Each row of a before or after table is a point. The points were changed in one or more steps. Then noise was added and the rows were shuffled. The steps act on how far a point lies along the listed directions, d1 being the first. What was done? A step turns or swaps two directions, mirrors them in a line or flattens them onto one, adds a multiple of one to another, or multiplies one. Angles are multiples of 10 degrees, from the lower direction toward the higher: turns from -170 to 170, lines from 10 to 170 but not 90. Use the fewest steps. Two steps may share a direction if one is a turn and the other turns, adds or multiplies; they go together, in the order done. Otherwise the lowest direction goes first.

Directions:
(1): [  7 -52 -12]
(2): [ 16  14 -49]
(3): [51  2 18]
Before:
[[ 16 -12 -16]
 [ 29  -6   4]
 [ 17 -20 -19]
 [ 32 -12  -8]
 [  9  -7  38]
 [-41  -3  51]
 [  5   4 -26]
 [-20  18  11]
 [ 16  10   0]
 [-47  26  18]
 [-24  11  38]]
After:
[[ 53  43  31]
 [-12  25 -11]
 [-24 -10   0]
 [ 34  10 -19]
 [-11 -53 -20]
 [-11 -75 -27]
 [ -9 -48 -40]
 [  0 -20 -33]
 [ 31  67  23]
 [ 13  96  61]
 [  2  63  26]]
Steps: multiply d1 by 3; turn d2 and d3 by -110 degrees

Directions:
(1): [-31  -4  -9  -5 -68   3]
(2): [ -1  35  38  33 -11 -44]
(3): [ 47 -45  -8  27 -21 -18]
(4): [ 46  37 -13 -41 -19  -8]
Before (9 x 6):
[[ 63  -3  -8  15 -18 -65]
 [-29  17 -29 -39 -15  44]
 [  5  53  42  -4  68 -14]
 [ 14  14 -21 -38  15  10]
 [ 59  24  -4 -35  37  -3]
 [-33 -29  -3  18  15  18]
 [ 26  21  48  20  57  -2]
 [ 67   7   2  35 -25 -35]
 [ -7 -16  -2  19  28 -11]]
After, 9 rows:
[[-11 -12  -4  14  32  -6]
 [ 34   9  43  18  62   0]
 [ 69 -36 -43 -18  15 -19]
 [ 39  43   2 -45  38   4]
 [ 25  39  49  17  55 -33]
 [-40  45   1 -15 -39   8]
 [ 77 -25 -31   2   9   8]
 [ -3  37  -6 -35   7  -2]
 [-43 -18   3  17   8  13]]
Steps: turn d2 and d3 by 60 degrees; turn d1 and d3 by 20 degrees
